Each row is a point. Each copy is the shape, with its points in the same order, turned, moved and blurred by noise. Some copies are also mirrored. Which?

Shape (8 x 3):
[[-0.07  2.29 -1.34]
 [-0.44 -3.14 -0.42]
 [-1.48 -1.45  0.32]
 [ 0.19 -0.75 -0.49]
 [-1.20  2.27 -0.48]
 [ 0.40 -0.93  0.12]
 [ 2.26  0.08 -0.46]
 [ 3.02  2.27  1.66]]
Copy 1 (8 x 3):
[[ 1.70 -2.38 -0.89]
 [-2.69  0.35  1.07]
 [-1.01 -0.47  1.84]
 [-0.32 -0.44  0.21]
 [ 1.70 -3.04  0.49]
 [-0.29  0.16  0.33]
 [ 1.04  0.71 -1.67]
 [ 3.87  0.79 -0.93]]
Copy 1 is: mirrored
Copy 2, 8 rows:
[[-1.80 -1.09  1.83]
 [ 0.02 -1.98 -3.15]
 [-0.96 -0.20 -2.04]
 [-0.74 -1.43 -0.70]
 [-2.75  0.15  1.01]
 [ 0.19 -0.85 -0.30]
 [ 1.26 -1.81  1.31]
 [ 1.49  0.01  3.53]]
Copy 2 is: mirrored
Copy 3:
[[ 1.36  1.09 -2.08]
 [-0.77 -2.93  0.91]
 [-1.48 -1.04  0.36]
 [ 0.45 -1.00  0.09]
 [ 0.03  1.71 -1.81]
 [ 0.36 -1.02  0.82]
 [ 2.47 -0.54  0.67]
 [ 3.11  2.42  1.70]]
Copy 3 is: only turned
Copy 4 (8 x 3):
[[ 2.80  0.73 -0.59]
 [-2.57 -0.33 -1.04]
 [-1.48  1.33 -0.05]
 [-0.25 -0.25 -0.46]
 [ 2.01  2.06  0.19]
 [-0.63 -0.59  0.19]
 [ 1.00 -1.95  0.12]
 [ 2.60 -1.97  2.78]]
Copy 4 is: only turned

Shape:
[[ 1.12  0.56  1.77  3.41 -1.36  0.09]
 [-0.20  1.29  0.30 -1.39 -0.52  0.20]
 [-1.25 -1.80 -3.61  0.15  2.41  0.00]
 [ 0.33 -1.19  2.15 -0.52  0.03 -1.39]
 [ 0.65  1.16 -1.60  0.22  0.15  1.13]
 [-1.61 -0.26 -0.31  0.90  1.73  0.87]
 [ 0.82 -1.02  3.21 -0.34  1.66 -0.54]
 [-0.92  1.90 -1.54  0.53 -0.06 -3.73]
 [-1.01  1.35 -0.20  0.09 -3.55  0.32]]
Copy 1, 9 rows:
[[ 0.75 -0.56  1.53  3.00  0.17 -2.29]
 [-0.35  1.25  0.91 -0.68 -1.67  0.12]
 [-0.78 -0.56 -3.04 -0.98  1.27  2.60]
 [-1.19 -1.34  2.20 -1.26 -0.21 -1.34]
 [ 0.20  1.64  0.01  1.10 -0.17  1.44]
 [ 1.56 -1.09 -0.71 -0.62  0.26  0.63]
 [ 0.11 -1.87  3.51 -1.47  0.68 -0.52]
 [-1.13  2.38 -1.81 -1.07  0.76 -2.58]
 [-0.47  1.20 -0.15  1.59 -3.39 -1.43]]
Copy 1 is: mirrored
Copy 2 (9 x 6):
[[ 1.68 -0.75  0.19  2.66 -2.67 -0.20]
 [-0.62 -1.50  2.25  0.10  0.34 -0.34]
 [ 0.91 -0.89 -2.55 -2.26  2.28 -2.29]
 [-1.03  1.19  1.11  0.16 -1.37 -1.10]
 [ 1.56 -1.98  0.50 -0.23  0.97  0.41]
 [-0.14 -0.95 -1.05  0.71  1.84 -1.36]
 [-1.31  2.38  1.12  1.01 -0.53 -0.15]
 [ 1.95 -1.64  2.58 -0.77 -0.12 -4.09]
 [-0.29 -4.09  1.60  0.29 -1.89 -0.67]]
Copy 2 is: mirrored

Shape (13 x 9):
[[ 0.57  1.13  1.92  0.90 -2.72  0.07  0.78 -1.29  0.09]
 [-1.33 -0.91  1.16  1.61 -2.49  0.23  0.62 -2.39 -0.38]
 [-1.78  0.49  1.09 -1.32 -0.79 -0.74 -0.49 -1.25 -2.19]
 [ 1.12  1.20  0.53 -0.93  3.77 -1.32 -0.72  1.45 -1.21]
 [ 1.10 -0.91  2.20  1.39  0.58  1.60  1.09 -2.18  1.38]
 [ 0.63 -0.08 -0.25 -0.10 -1.33  3.51  2.66 -1.13  0.10]
 [ 1.42 -0.24 -1.77 -1.71  1.15  1.48 -0.86  1.91  2.24]
 [ 3.54 -1.54 -0.63 -0.66 -0.48  1.23 -1.75  2.30 -0.03]
 [-0.33 -2.30  1.95  1.57 -1.24  0.34  2.30 -0.70 -0.30]
 [-0.84  2.07 -0.55  1.26  0.79 -1.82 -0.51  0.13 -1.81]
 [ 3.02 -0.75 -0.84 -0.43  2.58  2.38 -0.99  0.71  0.20]
 [ 1.39 -0.53 -0.53 -0.01 -0.37  3.80 -1.99  2.29  0.73]
 [-1.71  2.11  1.14 -0.65  0.32 -0.27 -0.15  1.30 -1.47]]
Copy 1:
[[ 1.39  0.90  1.10  0.95 -0.71 -0.29  0.53 -2.20  2.86]
 [ 0.65  0.03 -1.32 -0.40 -1.10  0.50  1.09 -2.83  3.21]
 [ 0.05  0.54  0.39 -1.95 -2.60  0.29 -0.37 -1.67  0.14]
 [-1.95 -1.58  2.43  0.55 -0.50 -0.01 -2.04  1.44 -1.91]
 [-1.22 -0.39  0.63  2.29  0.71  1.99  1.28 -2.32  1.99]
 [ 1.49  0.70 -1.68  3.40 -1.49  1.58  1.60 -1.76  0.38]
 [ 1.09 -0.52 -0.23  1.17  1.84  0.41  1.43  2.20 -2.15]
 [ 3.16 -2.54  1.32  1.35  1.01  1.14  0.55  2.42 -0.03]
 [-0.55 -1.51 -0.23  1.25 -2.00  0.50  2.26 -1.65  2.98]
 [-0.60 -0.74 -0.05 -0.46 -0.99 -1.95 -2.82 -0.65  0.09]
 [ 0.47 -2.14  0.61  2.53  1.39  2.78 -0.47  1.34 -1.35]
 [ 2.43 -0.39 -0.98  1.77  0.82  2.46  0.28  3.00  0.55]
 [-0.53  1.32  0.31 -0.41 -2.12 -0.58 -1.49  0.71  0.21]]
Copy 1 is: only turned
Copy 2, 13 rows:
[[-2.71  0.79 -0.44  0.90 -1.37 -1.38  0.62  1.07  0.25]
 [-3.58  0.09  1.47  1.10 -1.38 -0.96 -1.05  0.05 -0.18]
 [-0.38 -0.59  2.60  0.60 -2.35 -3.01 -0.95  0.46 -1.73]
 [ 3.93  1.58  2.73 -0.45  0.98 -2.24  0.82  1.40 -0.11]
 [-1.99 -0.10  2.15 -0.24 -0.63  0.90  1.92  0.08  1.22]
 [-0.60 -2.44 -0.67  0.07 -0.74  0.77  0.81 -1.45  0.11]
 [ 1.79 -0.01  0.25 -3.18  2.59  0.23 -0.17  0.52 -1.18]
 [ 1.71 -0.67 -0.68 -1.86  1.49 -0.44 -1.15  3.19  1.31]
 [-2.88 -1.46  2.08  1.89  0.68 -1.22  0.40  0.67  1.52]
 [ 1.75  2.81  1.77  1.97 -0.43 -2.73 -1.28 -0.55 -0.49]
 [ 2.63  0.36  1.33 -2.36  0.98  1.68  0.13  1.21  1.43]
 [ 0.68 -0.23 -0.73 -3.74  0.96 -0.53 -1.63  0.24  1.68]
 [ 1.38  0.73  1.55  0.16 -0.64 -4.36  0.03 -1.12 -0.36]]
Copy 2 is: mirrored
Copy 3, 13 rows:
[[ 0.78  0.02  1.65 -1.45  0.77  0.62  0.18 -2.15  2.23]
 [-0.92  0.21  3.26 -0.79 -0.72 -0.45  0.36 -2.34  1.35]
 [-0.72  0.86  1.32 -0.37  0.66  1.38  1.18 -2.15 -1.78]
 [ 0.95  0.52 -2.60  2.12  1.24  0.14 -0.54 -0.41 -2.71]
 [ 0.57 -1.65  0.27  0.69 -1.52 -0.91 -0.30 -3.09  1.77]
 [-1.02 -0.77 -0.49 -1.34 -2.39  0.52  1.57 -1.28  2.71]
 [-1.81 -2.73 -2.24  0.25 -0.35  1.38 -1.25  1.68 -0.26]
 [ 0.65 -2.66 -1.13 -2.12 -0.61  0.91 -2.69  1.26 -1.10]
 [ 0.12 -1.42  2.27 -0.30 -1.07 -1.97  1.93 -1.67  1.25]
 [ 0.05  3.14  0.21  0.89  1.12 -0.35 -0.94 -0.03 -0.99]
 [-0.13 -1.71 -3.05  0.30 -2.52  0.44 -2.21  0.20 -0.86]
 [ 0.30 -2.19 -0.47 -0.24 -2.17  2.07 -1.73  2.15  0.30]
 [ 0.42  1.56  0.39  1.17  1.05  2.08  1.17  0.00 -1.40]]
Copy 3 is: only turned
Copy 4 (13 x 9):
[[ 0.00  1.63  1.71 -0.76  0.12  2.81 -1.60  0.85  2.14]
 [-2.69  1.05  1.33  1.19  0.11  3.36 -1.45  0.49  1.60]
 [-1.60  2.73 -0.08  0.18 -0.64  2.12 -0.52 -2.12 -0.13]
 [ 1.17  0.97  0.55 -0.24 -1.01 -2.10  1.63 -0.98 -2.21]
 [-0.71 -0.51  4.13  0.27  0.76  2.19  0.58  0.52  0.65]
 [-0.07 -1.22  0.65 -1.04  1.60  4.55  0.79  0.76  0.77]
 [ 1.54 -2.56 -0.85 -0.95  1.76 -0.72  0.84 -1.58  0.78]
 [-0.17 -1.72 -0.06 -3.09  2.37 -1.77 -1.17 -0.28 -0.03]
 [-3.15  0.09  2.01 -0.72 -0.71  2.48  0.49  1.39  1.41]
 [ 0.48  2.26 -0.81  1.98 -0.94  0.04 -0.62  0.45 -1.05]
 [ 1.06 -1.69  1.42 -1.20  2.44 -0.78  0.79 -0.73 -1.93]
 [-0.10 -0.91 -0.72 -1.28  4.83 -0.14  0.50 -0.16  1.05]
 [ 0.05  3.39 -0.93  0.12 -0.53  0.53  1.18 -0.80  0.37]]
Copy 4 is: only turned

Shape (18 x 12):
[[-0.13 -0.40 -1.54  4.60 -1.24 -0.43 -2.31 -0.18  1.03  1.61  1.58 -0.36]
 [-0.10 -1.70  0.72 -1.67  0.11  1.29 -1.64  0.94  5.05 -2.32 -4.55 -0.16]
 [-0.47 -1.02  1.87  3.15 -0.30 -0.83  2.17 -1.29 -0.55  1.95 -0.58 -1.00]
 [-2.28  0.96  1.53 -1.60 -0.26  1.12 -2.12 -1.29 -0.85 -0.38 -2.00  0.48]
 [ 0.98 -0.91 -1.50 -0.19  1.72 -0.61  0.53  1.67 -0.87  2.25  1.72  2.41]
 [-2.50  4.13  0.04 -1.46 -0.38 -2.58 -1.61  0.77 -0.56  2.23  0.64 -0.90]
 [-0.21 -1.72 -1.57 -1.12 -0.83  1.27  0.83  0.80 -0.74 -4.48 -0.13 -0.98]
 [ 1.51 -0.84  1.84 -1.41  0.21  0.98  0.67 -0.40  1.16  2.31  0.98  1.47]
 [ 0.22  2.38 -1.11  1.75  0.00  1.20  0.41  0.99  0.03 -1.54  1.28 -0.52]
 [-1.85  0.62 -1.50 -0.78  0.11  1.24 -0.55 -0.05 -0.90  2.47  1.23  0.66]
 [-1.18  0.97 -1.11  0.86  0.69 -0.85  1.25 -0.99  1.27  0.95  0.01 -0.80]
 [-1.62 -0.59  0.53  0.52  0.17  1.57 -2.15 -1.20 -0.18 -1.84  1.06 -0.15]
 [-1.59  0.70 -0.69 -1.82 -0.27 -1.84  1.57 -0.04  1.71  2.19 -0.38  5.15]
 [-1.13  0.37  0.22 -1.09 -0.38 -0.65 -2.52 -1.37 -0.88 -1.27  1.11 -0.29]
 [ 0.88 -1.49  1.88 -1.43 -0.85  0.54 -1.94  0.01 -1.10  0.34 -1.78 -0.62]
 [-0.42 -0.81 -1.44  2.86  1.30 -2.05 -1.52 -1.11 -0.91 -0.71 -1.91 -1.00]
 [-0.97  1.33 -1.56  0.00 -0.37  1.23 -0.29 -0.60 -0.02 -1.42  0.61  0.17]
 [-1.06 -1.15  3.14 -1.15  0.24  0.12 -0.50  1.14 -0.46  1.23  1.41  1.14]]
Copy 1:
[[ 0.91  3.27 -1.78  0.36 -1.74  1.97  0.82 -0.03  0.64 -0.10  3.61 -3.08]
 [-1.33 -2.37  0.70  2.23  1.70  2.00 -3.68 -0.68  3.79 -3.50  1.01  0.62]
 [-1.08  1.66  0.41  0.82 -0.24 -1.89  0.85  1.44  1.37  2.62  1.27 -2.37]
 [-1.26 -1.48 -2.69 -1.89  1.97  1.04 -0.57 -0.08  2.33 -0.13 -1.14 -1.17]
 [ 2.28 -0.77 -0.36 -1.84 -2.48  0.36 -0.99  0.25 -1.13  2.17  2.39  0.71]
 [ 2.12 -2.11 -3.92 -3.49  0.46 -1.31  1.88  1.76  2.12 -0.94  2.23 -2.17]
 [-1.82  0.26  1.86 -1.70  1.90  1.45  0.52 -0.87 -1.22 -2.50  0.62  1.83]
 [ 1.97 -1.93  0.43  0.63 -1.82  0.02 -0.69 -0.36  0.75  1.52 -1.07 -1.09]
 [ 1.54  1.61 -0.31 -1.19  0.60  1.69  1.28  2.61 -0.37 -1.63  0.96 -0.09]
 [ 1.45 -1.77 -2.43 -1.43  0.36  1.38  0.71  0.15 -1.04  1.50  1.44 -1.54]
 [ 1.48 -0.14 -0.34 -0.03  1.39  0.12  1.33  1.11  1.51  0.81  2.69 -0.79]
 [-0.26  0.98 -0.21 -2.22  1.41  2.73 -0.07 -0.88  0.95 -0.54 -0.23 -1.94]
 [ 0.92 -4.21 -1.36 -0.86 -2.32  1.61  1.13  0.90  3.05  2.87  2.12  1.80]
 [ 0.38  0.18 -1.43 -3.26  0.92  0.91  0.83 -1.74  1.55 -0.93  0.10 -1.15]
 [-1.26 -0.50 -1.49 -0.70 -0.07 -1.12 -1.94 -1.59  0.76 -0.90 -1.03 -0.98]
 [-0.69  3.30 -1.53 -1.23  1.50 -0.21 -0.82 -0.50  2.02  0.52  3.41 -0.04]
 [ 0.68  0.22 -0.98 -1.33  1.43  2.24  1.46  0.52  0.20 -0.81  0.68  0.16]
 [ 0.00 -1.99  0.41 -2.64 -1.65 -0.01 -1.11  0.26  0.80  0.86 -0.48 -2.58]]
Copy 1 is: only turned
Copy 2 (18 x 12):
[[ 0.94 -0.47  0.03  1.99  1.41  2.37  1.04  1.75 -1.23  1.40 -0.74  2.71]
 [-0.91  0.79  1.52  4.49 -0.64 -1.84  0.14 -1.86  5.23 -1.52 -2.08 -2.18]
 [-1.47 -0.87  2.69 -1.19  0.42  0.45 -0.69 -0.20  0.41  0.69  2.08  2.83]
 [-2.82  2.70  0.40  0.58 -1.16 -0.37  0.32 -2.40  0.56  1.01 -0.20 -2.18]
 [ 1.51 -0.91  1.08 -2.12  0.50  1.12  1.40  1.32 -1.13 -1.59 -1.21 -1.69]
 [-0.65  2.20 -2.18 -2.48  0.13 -1.94  1.75  1.05  0.41  4.26 -0.67 -1.13]
 [-1.65 -0.16 -0.84  2.99  0.22 -2.31  1.10  0.22 -0.67 -3.43  2.45 -2.08]
 [-1.04 -0.46  1.84 -1.53 -0.78  1.73 -1.55  1.13  1.40 -0.41 -0.70 -1.96]
 [ 0.71  0.49 -1.60  1.09 -1.76 -0.37  1.72  1.09  0.42 -0.51  1.98 -0.09]
 [-0.24 -0.37 -1.55 -1.20  0.48  1.67  0.85 -0.68 -0.89  0.76 -0.22 -2.26]
 [ 0.78 -0.07 -1.10 -0.89  0.72 -0.23 -0.14 -0.59  1.54  0.99  1.02  0.58]
 [-1.23  2.18 -0.21  2.12  0.48  1.81  1.03 -0.12 -0.07 -1.00  1.75 -0.86]
 [-1.21 -0.18 -1.01 -4.49 -0.76  0.30  0.07 -0.22  1.58 -1.68 -4.06 -0.32]
 [-1.54  3.16 -1.10  1.19  0.64 -0.18 -0.12  0.71 -1.00  0.24  0.10 -1.14]
 [-1.70  0.83  2.82  1.11 -0.08 -0.88 -0.97 -0.29 -0.47  0.51 -0.12 -2.35]
 [ 1.25  1.72  1.18  1.49  2.27 -1.65  0.95 -1.40 -0.86 -0.57  0.60  2.10]
 [-0.63  0.64 -2.10  0.70 -0.74  0.04  0.69 -0.51 -0.19 -0.80  1.14 -0.83]
 [-3.07  0.85  2.04 -1.45 -0.02  1.08  1.22  1.26  0.71  0.07  0.01 -1.85]]
Copy 2 is: only turned
